Each row is a point. To make a cloud, some directions were put in groups of two or more. Within a group, all points are equally far from the middle, so they leave a hole (a ring in 2 directions, a hollow ball in 3). The other directions are filled evenly. Then the cloud was stretched, turned, moved and blurred a little. How many holes are there, and how many directions does each take, smallest first?
In the rows, 128 means zero.

Cloud:
[[130 159 101]
 [236 146 105]
 [203 138 171]
 [ 94 112 126]
 [133  83  62]
 [136  86  81]
 [119  86 127]
 [ 96 187  82]
 [238 155 100]
 [130 107 151]
 [196 175 148]
 [ 97 186  82]
 [ 87 157 140]
 [183 167 166]
 [160  92 100]
 [207 173 185]
 [ 95 157 162]
 [195 126  90]
 [159 147 158]
 [153 163  64]]
Holes: 0

Cloud, 31 rows:
[[ 77  82 161  99]
 [112  45 107 112]
 [ 84 158 161 186]
 [ 75 127  56 148]
 [175  99 175 180]
 [ 74  99  72 173]
 [110 176 142  79]
 [100  71  93 184]
 [143  91 180 192]
 [ 86 160 122  76]
 [176  80  80  99]
 [118 198 161 140]
 [129  68 176  94]
 [ 91  75  87 183]
 [197 114 106 173]
 [ 66 110 166 102]
 [151  95 202 159]
 [164  67 101 180]
 [160  58  94 105]
 [ 71 138 184 130]
 [140  72 120 198]
 [ 70 101  69 165]
 [194 146 105 169]
 [ 72 155 176 124]
 [112  44  96 125]
 [182 175 125 166]
 [172  86 102  74]
 [159 192 132 163]
 [150  85 197 105]
 [ 89 178 166 160]
 [ 69 136 184 125]]
Holes: 2 (2, 2)

Cloud:
[[125 195  61 172 134 104]
 [ 84 108 173 144 106 104]
 [ 80 157  80 144 138   7]
 [ 71  80 146 144  90 111]
 [115  93 169 179 145 174]
 [136 118 157 188 129 100]
 [105  89 140 144 141  47]
 [163 109  91 101  77 175]
 [176 117  99 179 174 118]
 [119  96  70 102 137 144]
 [147  85 148 181 182  72]
 [ 68  94 106  86 112  89]
 [137 168 156 172 178  39]
 [ 48 104  98 113 113 106]
 [ 71 105  83 104  76 149]
 [108 230 110 144 129 122]
 [ 88 152  61 113 202  72]
 [108 182  83  97 173 145]
 [159 109  81 108 133  72]
 [119  87  42 153 102 107]
 [180 164  80 180 176 144]
 [120  99 183 147  71  88]
 [144 128  82 130 125  14]
 [204 109 143 145 137 209]
 [123 151  60 166 156 125]
 [ 82 128 170 175 191  99]
 [137 150 150 115  86  92]
 [ 86 118 101 174 180 182]
 [134 143  85 147 176 130]
 [153  77 117 142 130 156]
 [123 143 153  98 113 205]
 [121  99 154 197 140 153]
 [ 98 194 142 130 129 143]
 [100 110 103 112  84 137]
 [ 89 112  73 119 210 147]
 [ 96 141 111  81 157 167]
 [ 74 117 169 181 151 115]
 [ 94 156  64 109 151  59]
 [ 89 141 100 203 117  94]
 [ 63 168  83 127 152  35]
 [182 138 123 125 165 135]
 [161 132 208 113 151 151]
 [160 170 115 159 157 112]
 [158 172 176 113 105 177]
 [150 121 121  69 107 147]
 [147  95 196 139 118 131]
 [184  95 170 148 125 154]
 [ 62 122 172 173  81 134]
 [127 135  85  80 110  20]
 [158 143  95 111 185 125]
 [101 186 173 186 197  72]
 [ 58 128  59 153 129 138]
 [155 168  83 143 130  93]
 [ 78 147 181 161 186  98]]
Holes: 0

Cloud:
[[175 116 191 121 122  77 160  87]
 [150  57 124 174 135 171 120 170]
 [172  59 119 111 172 114  78  55]
 [187  47 140 183 118  79 128  62]
 [138  11 117 159 145 163 136 121]
 [156  48  85 134 144 141  54  81]
 [ 95 148 190 166 163  98 102  83]
 [159  86 135 177  82 107 177  40]
 [ 62 132 130 107 171 125 160 131]
 [178 113 117 145 138  93  69 158]
 [121  34 157 158 150  82 109  86]
 [ 76 161 140 161 119 130 129 166]
 [102  54 130 183 180 150 145  97]
 [107  76  90 149 181 171 140 127]
 [222  81  99 177 109  96 146 105]
 [108  68 141 170 146  71 128 173]
 [185  70 157 106 135 165 152 127]
 [162  90 135 123  38 157 131 137]
 [ 65  97 164 139 117 124 149  51]
 [ 97 102 143 149  74 149  99 164]
 [ 92 126 198 158 164 126 122 142]
 [120 127 173 129 115 130 191  50]
 [123 158 132 144 160 108 133 178]
 [102  56 122  75 123 161 148 130]
 [116 122  92  93  75 130  60  97]
 [ 96  98 115  86  90  71 137  67]
 [108  44 123 148  63 144 180 101]
 [195  96 127 103 113  68  53  95]
 [148  20 108 205 119 151 139 135]
 [153   7  60 132 110 131 110  99]
 [135 177 208 113  94  91 130  79]
 [105  85 135 193 175 132 184 108]
 [128 174 109 173  94 115 154 144]
 [125 105 170 155  83  79 110  32]
 [ 87 141 123 139  85 144 197 146]
 [153  65 176 150 162 154 153 134]
 [132  78 178 108 144 135 108 171]
 [152  69  89  94 169 155  94  75]
 [161 164 147 138  72 177 121  56]
 [106  86 122 144 200 121 162 132]
 [160 112 137  75 166 109 162 108]
 [107 144 161 162 166  95 106 165]
 [127  78  63 164 153 109  70  79]
 [ 89  86 151  78 104  81  82 100]
 [ 91 143 164  88  75  78 121  79]
 [153 121 134  67  83 101  59 119]
 [161 152 208 126 160  94 119  74]
 [104 107  77 145  89  78 122 155]
 [135 107 103 191 164  90 125  43]
 [160 171 203 125 167 103 122  94]
 [166 152 202  86  97 138 144 118]
 [110 131 159 194 106 180 135 134]
 [146 129 142 117 184 147 111 164]
 [137 165 166 125 116 123 206 114]
 [146 169 173 148 149  60 153 105]
 [146  96 113 236 107  82 120 103]
 [181  39  51 140 120 128 122 119]
 [116  34  97 180 119 112 144 180]
 [169  64 140 140 115 155 111 180]
 [ 70  48 115 172 143 146 171 133]
 [204  57  98 118  86  75 133  87]
 [141  89 174 105 110 163  98  39]
 [144 145 112 139 122  66 177 131]
 [136 138 130  66 179 149 105 117]
 [143 141  60 138  97 141 114  62]
 [152  72 113 151 166 129  48  77]
 [119  92 189 158 131 182 153 102]
 [202  59 115 176 125  59  92 106]
 [126  71 155 146  94 200 129  84]
 [141  68 124  74 118 153  67  54]
 [120 138 153 192 140 128  84  49]
 [145  47 144 170  83  77  84  66]
 [163 168 163 165  95  67 108  55]
 [146 103  73  98  89 110 108  28]
 [138  64 123 191 163 127  81  58]
 [177 105 150 191 131 155 124 159]]
Holes: 2 (4, 4)
